Each row of a before or after table is a point. One or more steps were done to the points. Then noise was added and the rows were shuffled. The steps act on columns, c1 being the first. Write out the steps. A step turns or swaps two columns, mirrors them in a line or flattens them onto one, adds a multiple of one to another, or multiplies or shifts one. Angles are multiples of 10 degrees, from the lower column toward the higher: turns from -170 to 170, lines from 10 to 170 but not 90. Use the fewest steps. Two steps may share a column if one is a turn and the other turns, adds or multiplies; they go together, in the order done. Otherwise the lowest column goes first.
In the rows, 128 means zero.

Before (8 x 3):
[[104 171 176]
 [142 138 161]
 [ 81 102  95]
 [162 110 179]
 [ 98 198  80]
 [ 91 175  76]
 [163 108 181]
 [ 86 201  68]]
After (8 x 3):
[[145 128  57]
 [167 128 165]
 [145 129  66]
 [141 128  73]
 [160 129  80]
 [114 127 190]
 [126 127 163]
 [114 129 187]]
Steps: mirror c1 and c3 in the line at 80 degrees; multiply c2 by 0

Before (14 x 8):
[[139 142 138 117  99  41 131  42]
 [193 145 137  21 165 123 143  74]
 [ 69  89 118 216 120  76 144 161]
 [ 80 144 145 132 144   9  73 201]
 [123 146 102 169 109  58 102 102]
 [ 98  87 130  59  71 126 126 117]
 [149 113  89 188 168 118 126 127]
 [128 146 127 154 147 134  87  92]
 [182 112 115 135 134 101  68 158]
 [194 113 175  86 232  92 128 125]
 [178 148 194 142 160  59  78 134]
 [136 108 138 161 117 135  81 112]
 [100 155 103 169 100  85 207 159]
 [158 126 123 107 122  89  90 116]]
After (14 x 8):
[[ 98 136 128 125 149 135 177  90]
 [ 68 202 191 130 116  61 135 129]
 [126 184 122 138  90  89 127 110]
 [145 246 151 137 174  12 102 205]
 [129 184 116  53 210  77  59 153]
 [120 113 130 237  60 121 129  76]
 [ 82 197 112 125  94 101 146 151]
 [110 191 103  83 136  57 112 102]
 [144  88 105  80 157  82  53 160]
 [ 44 169 177 230 112  93 100 127]
 [113 165 139  92 131 134 157 114]
 [210 162 122 139  87 127 100 115]
 [ 62 151  90 105 154 111 115 132]
 [144 183 136 118 108  42  77  44]]
Steps: turn c4 and c5 by -140 degrees; turn c1 and c5 by -130 degrees; add 1 times c6 to c2; turn c2 and c7 by 140 degrees

Before (11 x 12):
[[138 104 126 103  32 175 177 141  78 113  74 166]
 [137  95 122 165 119 126 104 139  94 198 137  77]
 [160 100  47  62   7 167 153 138 136 116 111  65]
 [146  62 158  61 133 106 140 195 100 100  82 102]
 [100 225  90  70 138 134 134 140 149 131 129 176]
 [182 207  86 118  74 131 133  96 193 153  58 101]
 [160 165 201  91  83 192 121  99 181 105  96 160]
 [ 92 147 178 110 136  68 129  36  80 119 169 169]
 [155  93 122  69  91 109  96 167 105 125  95 146]
 [125  43 118 134 140 112 132 133 214 141 126 145]
 [ 57  79 150 137  62 140 123 112 124 133 111 142]]
After (11 x 12):
[[160 165 153  91 212 192 121 122 181 109  93 159]
 [ 93 148 165 112 161  66 129 132  80 142 180 168]
 [ 57  79 121 137 171 141 122 120 124  74 113 142]
 [160 102  10  62 142 167 152  51 136  43 170  66]
 [125  44 132 134 108 113 132 152 212 129 107 146]
 [139  97 155 164  87 125 104  85  94  76 177  75]
 [138 104  78 103 184 174 179 146  78  63  42 166]
 [147  61 138  61 162 107 140 121  98 148  75 102]
 [100 224 104  70  97 135 132 193 149 133  74 176]
 [182 207  85 116 113 132 132  29 192  68 121 101]
 [155  93 107  71 144 110  97 158 105 101  62 144]]
Steps: turn c5 and c10 by 130 degrees; turn c3 and c5 by 40 degrees; add 1.5 times c12 to c8; turn c8 and c11 by -40 degrees

Before (9 x 20):
[[141 178 124 154 146 127 129 146 152 115 149 118 156 123 122  91 128 103
  104 131]
 [122 112 163 130 105 160 140 121 150 135 124 142 130 105 103 167 116 135
  129 143]
 [129 117 143 147 140 100 118 138 151 117 127 120 123 132 131 158 153 115
  122 120]
 [141 115 104 154 171 113 145 145 135 113 130 120 152 110 100 144 104 111
  118 119]
 [ 79 113 134 146 105  97 122 135 142 162 149 161 140 115 135 117 131 102
  136 116]
 [139 122 104 153 129 106 124 124 133 116 148 115 156 109 126  91 122 150
  120 182]
 [145 123 104 101 119 120 145 137   7 116 135 125 129 116  79 158 105 129
  134 132]
 [130 109 147 132 108 147 152 110 146 152 126 124 146 123 116  94 114 109
   94 110]
 [ 28 160 110 138 107 122 135  95 124 128 143 161 138 106 141 106 116 136
  123 124]]
After (9 x 20):
[[143 118 143 147 140 160 118 138 151 117 126 121 123 133 131 116 153 115
  104 120]
 [203 161 110 138 107 182 135  94 124 128 143 161 138 107 140 177 116 136
  177 123]
 [100 121 104 153 128 165 124 124 133 116 149 115 156 109 125 151 122 150
  144 182]
 [165 114 134 145 104 157 122 135 142 162 148 160 140 116 135 143 132 102
  159 116]
 [152 112 163 130 105 220 141 121 150 135 123 142 131 105 103 107 116 135
  105 143]
 [ 99 177 124 155 146 186 129 146 152 115 149 118 156 123 121 163 128 103
  131 132]
 [125 115 104 154 171 173 145 145 134 112 129 120 152 110 101 123 104 111
  106 118]
 [110 109 147 132 107 208 152 110 146 152 126 123 146 122 115 173 113 109
  127 111]
 [128 123 104 101 119 180 145 137   6 116 135 125 129 116  80 102 105 129
  105 132]]
Steps: turn c1 and c16 by -150 degrees; turn c16 and c19 by 50 degrees; shift c6 by 60

Before (12 x 32):
[[107 111 183  94  69 188 159 142 151 124 104 144  91 188 116 185 148 146
   74  76 129 140 133 128 119 150 120 135  86 124 146 197]
 [115  95  85 174 119  91 130 131 249 143 136 106  76  46 187  97 119 124
  125 161 191  52 133 144 104  87 156  88 112 129 121 111]
 [ 71 146 160  57 143 130 175 161 164 125 107 142  70 154  97 129 127 199
  119  72 136 104 113 156 102 114 127 131 100 128 147 131]
 [139 147 166 118 140 157 145 133 112 127 136 126 126 218 115 180 138 164
   93  54 165 148 139 109  74 182  65 147  79  44 131 141]
 [170 130  67 132  64  57  56 177 143 177 152 178  81  56  29  91  94  36
   83  87  51 142 101 116  73  56 105 164 124 135 114  75]
 [ 65 107 184 128 130 128 137 146 108 105 138 113 111 177  93 188 168 156
  102  37 145 123  85 116 128 177 103 146 124 121 136 144]
 [ 87 150 192 109 155 119 184 147 153 142 139 134  89 180 133 182 158 157
   89  58 149 149 142 166 146 202 138 144 119  45 148 198]
 [ 94 132 107 186 116 132 170 156 231 151 117  78 138  57 114 113 146 116
  146 214 175 118 171 125 123 136  97  78 102 118 163 110]
 [175  66 106 142 127 112  75 176 137 139 143 201  64  42  40 104  60  69
  130  90  48 169  73  98  70  90 107 120 127  95  89  95]
 [139 142 108 194  99 104 163 128 141 137 105 149  93  37 170 107 108 131
  116 212 182 101 155 148 139 135 103 122 141 120 119  93]
 [110 163 172 137 160 139 135 143 125 100  94 168 139 194 105 148 128 100
  106  63 106 125 135 126 104 145 139 140  92 125 139 170]
 [101 132 147 148 109 128 126 118 179 139 152 127  80  50 167  65 177 144
  138 148 132  88 148 145 142 129 133  98  71  98 118  95]]
After (12 x 32):
[[135 151 166 120 130 158 141 130 112 122 136 133 123  45 111 180 130 164
   94  55 166 102 179 111  70 196  65 149  81  44 126 143]
 [114  99  83 174 123  87 129 131 249 141 139 153  76 197 186  94 115 129
  123 166 194  73 173 146 106  63 156  87 104 127 122 114]
 [106 106 176  94 103 187 160 142 146 128 106 110  92  92 112 188 148 153
   73  77 127 130 167 127 118 185 117 136  87 123 120 195]
 [ 91 150 188 111 136 119 185 149 152 137 143 123  86  51 129 181 156 154
   88  57 147 157 182 166 145 150 137 150 118  45 123 204]
 [138 139 106 189 114 108 162 128 138 138 101 105  93 154 172 107 106 131
  116 209 183  84 196 149 133  42  97 118 143 118 135  92]
 [ 62 105 185 129 130 129 134 145 111 103 139 145 108  78  95 188 173 150
  102  36 149 109 127 114 128 155 105 142 126 123 130 142]
 [116 161 167 135 137 144 134 143 124  97  96  85 140  98 100 149 127 101
  108  65 105 134 170 128 105 182 138 138  94 120 125 171]
 [178  66 106 145 127 110  78 177 135 139 141  55  60 215  43 101  62  65
  127  94  51 155 112  98  67  60 105 123 126  94 102  87]
 [167 132  67 135  99  56  52 172 141 178 149  76  78 244  30  93  97  34
   88  88  51 123 141 119  71  81 109 163 123 138 135  71]
 [102 127 147 151 120 128 128 115 176 140 155 130  80 146 163  58 178 143
  139 149 131  90 193 144 142  54 127  99  70  97 131  95]
 [ 67 142 162  56 134 121 175 157 164 127 111 113  67 146  99 124 126 197
  120  79 135 104 149 155 100 156 131 128  95 127 146 136]
 [ 91 131 106 189 124 136 168 157 237 148 115 177 133 164 113 113 148 116
  149 213 173  96 210 127 123  56  98  77 100 122 168 121]]
Steps: multiply c5 by 0.4; turn c14 and c26 by 110 degrees; add 0.5 times c8 to c14; multiply c12 by -1; add 0.7 times c27 to c22; shift c23 by 40; turn c31 and c32 by 20 degrees

Before (9 x 64):
[[113  91 115 143 128 119 212 142 147 126 109 121 106 178 137 132  90 155
  127 127 132 134 135 155  75 133 126 128 136 151 169 125 107 177 115 156
  108 137 135 147 116 131 147 109 170 166 138 123 124 117 103 141 117 133
  126 121 102 100 156 170 114 144 137  83]
 [158 149 146 133 117 146 138 121 107 145 156 126 139 131 127 169 112 133
  135 147 119 200 154 160 125 121 104 138 124 137 141 166 139 129 110 138
  136 116 167 164 108 147 123 102 106  90 201 151 126 138 173 144 138 136
   53  95 115 119 130 131  84 145 123 157]
 [146 141 118 106 135 116 127 150 175 103 114 104 145 143 110 108 152 130
  147 123 126 166 178 140 164  97 137 141 133 133 123 122 139 120 104 177
  133  98 146 151 114 124 132 126 140 112 174 110  90 127 119 100 104  94
  129 120 125 139 115 125 113 129 120 114]
 [109 108 105  88 157 104 148 133 161 133 154 111 167 122 123 125  98  96
  136 127 115 109 104 174  97 102 116  91 105  83  79 104 161 136 124 133
  139 111 137 122 125 141 107 151 109 150 121 137 101 131 115 156  98 177
  118  88 131  75 166 139 118 159 127 135]
 [134  98 106  86 118 122 129 166 163 145 107 158 138 116 125 146 110 127
  129 182 110  97 114 127 163 152 139 177 108 134 137  87 140 143 128 128
   92 118 147  91 186 137 164 101 123 122 156 127 127 133  82 144 154 183
  143  99 154 114 142 130 154 149 111 107]
 [145 117 144 122 155 134 106 133 137 151 188 178 139 157 140 147  91  69
  147 159  93 132  96 101 116 104 137 139 130 140 134 144 137 124  85 118
  111 146 126 103 159 133 108  95 132 122 114 145 134 143 188 103 121 127
  165  97 118 134  83 131 142 116 116 114]
 [107 133 155 168 114 106 137 151 144  95 184 102 144 131 193 139 119 124
  129 124  96 135 133 137 134 152 147 139 107  78 160 134 122 135 115 149
  122 118 121 127 156  96 129 118  98 150 138 129 129 129  83 156 148 128
  140 129 117 122 114  86 179 123 121  75]
 [116 116 119  85 116 110 143 132 153 156 133 120  91 111 116 122 129 139
  106 101  87 110 138 133 160 157 123 128  93 130 102  94 120 112  96 146
  145 125 126 146 109 111 108 164 136 108 107 150 144 167 154  99 157 154
  137 116 143 138 133 156 171 111 131 123]
 [158 149  98 113 114  96 154  94 116 104 122  99 118 119 142 161 124 129
  120 173 148 116 128 208 141 154 109 102 109  86 146 170 140 180 147 127
  133 171 125 135 160 145 142  95 109 134 126 151 151 105 105 131 135 136
  164 124 136 135 158 139 116 143 117 150]]
After (9 x 64):
[[119 116 118  85 115 112 145 131 158 154 133 128  90 112 114 120 128 140
  105 157  85 113 141 138 161 101 128 129  91 128 102 114 118 111  96 141
  144 126 127 147 111 113 148 162 161 112 107 149 142 166 181  97 155 155
  136 115 142 121 135 156 170 109 130 125]
 [115  90 120 143 126 120 211 141 148 128 107 124 104 180 140 131  78  98
  127 133 128 135 135 155  76 126 131 129 134 151 163 168 106 181 115 156
  108 135 138 150 115 128 133 110 159 166 138 124 124 117  79 144 116 133
  127 121 102 141 158 171 115 145 133  83]
 [145 141 119 104 133 114 124 151 177  98 112 113 142 142 110 104 162 124
  148  98 129 167 180 137 161 120 145 144 129 134 126 120 138 117 105 180
  135  98 150 151 118 121 127 126 142 112 177 112  91 128 108 100 107  94
  130 122 125 140 116 125 116 127 120 115]
 [157 151 143 133 117 147 138 123 106 144 154 142 140 133 128 166 106 130
  135 124 119 200 153 160 126 151 116 138 125 138 140 138 138 130 113 137
  135 114 163 163 106 146 138 101  85  88 202 148 125 139 221 147 140 136
   55  93 114 127 134 130  87 143 125 158]
 [108 133 153 168 116 103 134 152 143  96 186 107 142 131 195 141 117 128
  130 155  96 141 135 141 135 123 152 140 108  74 161 121 124 134 117 152
  123 119 121 125 155  97 123 120 103 149 139 130 127 126  39 156 148 126
  139 130 117 110 115  85 181 121 117  77]
 [149 115 145 122 156 133 105 134 137 153 190 140 138 155 139 146  78 178
  147 103  93 126 100 102 117 159 109 138 132 141 135 132 139 127  87 117
  110 146 128 105 157 134  96  95 121 123 114 144 133 142 245 105 127 125
  168  99 119 140  83 128 144 111 118 113]
 [106 110 107  86 156 105 147 135 161 132 156 127 169 122 125 125  91 163
  134 102 115 112 105 174  97 124 127  94 104  85  81 156 159 138 123 130
  141 109 139 121 125 141 119 151 135 149 116 139 101 130 101 155 100 181
  116  90 128  78 168 140 115 160 125 129]
 [130  95 108  88 116 124 128 165 166 147 107 135 140 114 126 150 102 104
  129 152 109  98 111 124 162 184 114 177 110 133 139 125 139 145 127 130
   91 121 153  94 185 138 102 102 151 123 152 128 126 134  34 139 149 184
  143  99 155  93 143 129 152 150 114 107]
 [158 146  97 112 114  94 154  94 118 101 123 127 116 115 143 162 122 115
  120 151 152 114 126 210 138 172 134 101 111  85 145 125 137 182 147 127
  133 172 124 136 162 147 119  92  84 131 126 150 153 105  83 132 135 140
  163 126 139 143 159 139 111 144 114 149]]
Steps: flatten c12 and c27 onto the line at 130 degrees; multiply c17 by 1.3; turn c18 and c43 by 130 degrees; swap c20 and c26; turn c32 and c45 by -50 degrees; turn c32 and c58 by 60 degrees; multiply c51 by 2

Before (9 x 64):
[[161 198 158 177  75 175 176 114 143 159 159 158 166 174 128 122 133 152
  141 107 113 116 143 111  61 173 105 132 115 126  97 168 129 138 162 125
  118 136 173  60 120  96 100 166  75  95 145 135 213  82  76 127 107 130
  176 158 203 109 127 130 152  78 149 127]
 [144 105 100 145 107 109 152 130 147  79 175 103 100 103  88  66 167 153
  156 145 184 168 116 160 151 169  81 134  98 144 155  91 163 143 179 128
  123  96  87 116 137 103  86 100 142 110  98 133 135 185 122 151 169 111
   95 142 118 123 127 117 108 130 129  95]
 [165 181 165 143  71 168 209  88  96 169 153 149 120 181 159 157 129 131
  162 121 103 101 122 131  91 147 146 161 143 131  83 148 134 114 162 140
  137 121 149 130 124 121 125 184  62  96 110 166 179 141  96 136 124 112
  210 130 190  88 138 117 109 101 116 134]
 [113 130  81 111 147  96 111 168 163  69 164 123 117 107  73 129 135 126
  122 141 130 149 157 128 115 149  66 123  99 169  93  81 164 187 192 157
  116 126 145 126 155 136  78 102 138 106 113 141 134 166 137 158 161 132
  102 131  76 116 168 193 118 101 134  65]
 [179 181 148 107 115 156 193 108 115 172 142 121 152 153 171 149 142 143
  119  80 127  97 149 115 111 131 145 165 138 138  82 161 117 129 136 127
  123 105 157  76 108 119 127 122  96  96 102 123 161  98  93 131 108 132
  176 145 163 118  98 116 122  84 129 170]
 [119 121 101 148 130 112 117 109 129  49 201 106 108 109  61 142 188 145
  140 135 138 188 115 173 178 152  79 155 131 137 135  80 125 179 180 131
   90 145 134 156  98 111 108 129 153 141 123 103 113 138 128  80 158 151
   89 106  95 127 156 175 126  85 119 127]
 [164 133 100  96 148 116 121 129 120  83  60 197 165 117 109  90  84 130
   62  85 120 118 193 177 146  80  99  66 115 146 117 153 106 153 111 156
  157 123 115 168  91 170 113 174 132 174 167 111  41 157 113 156  89 145
  172 124  88 155 115  60  82 136 141 135]
 [154 154 172 185  73 135 150  48 115 177 141 110 104 154 166 139 119 127
  131  65 127 107 143 135  85 171 158 195 140 146  81 160 145 153 144 174
  162  97 144  69 130 144 117  93  90 119 140 131 160 130  96 113 134 140
  137 156 176 113 110 111  95  66 134 165]
 [145 148  86 116 165 127 140 183 115 104  45 197 136 140  80  81  70 135
   88  73 135 112 205 151 162 117 111  79 167 129 115 135 142 194 111 134
  191  98 156 135 104 146 129 195 149 126 207 109   7 121 118 166 102 114
  172 170 115 165 124  82 102 138 112 130]]
After (9 x 64):
[[161 198 157 143  75 176 178 114 142 159 122 111 164 176 129 134 134 152
  140 107 113 115 142 112  61 173 166 132 115 126  97 168 129 141 135 125
  117 134 171  59 126  95 101 166  75  96 144 135 224  81  76 126 107 128
  176 159 202 110 129 130 153  78 150 126]
 [117 119 102 151 129 111 119 108 128  49  57 116 108 175  59 141 188 145
  140 134 137 187 114 173 180 152 111 156 133 137 134  80 125 185 183 116
   90 144 136 155 119 113 108 129 152 143 123 103 121 137 127 177 160 147
   90 106  95 129 156 176 127  84 119 128]
 [144 148  86 161 164 127 140 181 113 105 236 127 137 143  80 149  71 134
   87  73 136 112 207 151 161 116 122  81 167 126 114 135 140 195 107 140
  192  99 158 134 106 146 128 194 149 127 207 110  12 120 119  72 101 120
  172 170 115 163 123  82 102 138 113 129]
 [181 181 148  97 114 154 193 107 117 171 112 127 153 127 170 107 141 143
  118  79 126  97 149 115 110 131 158 164 139 138  80 163 115 141 123 125
  123 105 158  75 145 121 128 121  96  97 103 123 152  96  94 137 109 130
  173 146 162 117  97 117 121  85 129 169]
 [165 134 100 128 150 118 120 128 119  83 222 125 164 145 109 147  83 130
   62  86 120 117 193 178 146  80  98  66 114 146 118 152 105 173 117 137
  157 122 115 167 140 170 112 175 132 173 166 111  35 158 113  85  89 159
  171 125  87 154 115  60  82 135 141 135]
 [155 154 171 170  72 135 151  47 116 177 106 131 104 117 167 126 118 128
  130  65 126 107 143 135  84 174 169 197 141 146  81 160 144 145 129 155
  163  96 143  69 109 144 117  93  90 119 141 130 176 131  96 146 132 166
  137 155 177 113 110 112  94  66 134 166]
 [145 105 101 140 106 110 153 129 147  80  76 123  99 172  88 171 166 154
  156 146 184 168 114 160 151 170 108 135  97 143 157  94 162 134 184 138
  123  96  86 116 111 103  86 100 143 110  98 134 139 185 122  79 169 115
   95 142 117 123 126 118 109 129 130  97]
 [166 180 165 123  71 168 210  88  96 170 121 115 120 144 160  98 129 131
  162 121 103 102 123 131  90 146 192 160 143 132  82 148 134 120 132 149
  137 122 148 129 141 120 124 185  60  98 110 165 181 142  97 135 124 122
  208 129 190  87 139 118 109 102 115 134]
 [113 130  81 110 146  96 110 168 164  69  97 121 117 189  74 111 136 125
  123 141 130 148 156 128 115 148 109 123 100 168  92  81 163 156 193 146
  116 124 146 125  69 135  79 103 138 106 114 140 127 167 137 103 162 150
  103 131  77 116 168 193 119 101 133  65]]
Steps: turn c4 and c49 by 20 degrees; turn c11 and c12 by -140 degrees; multiply c12 by 0.4; turn c14 and c35 by -30 degrees; turn c14 and c27 by 60 degrees; turn c16 and c52 by 150 degrees; mirror c34 and c41 in the line at 160 degrees; turn c36 and c54 by 40 degrees
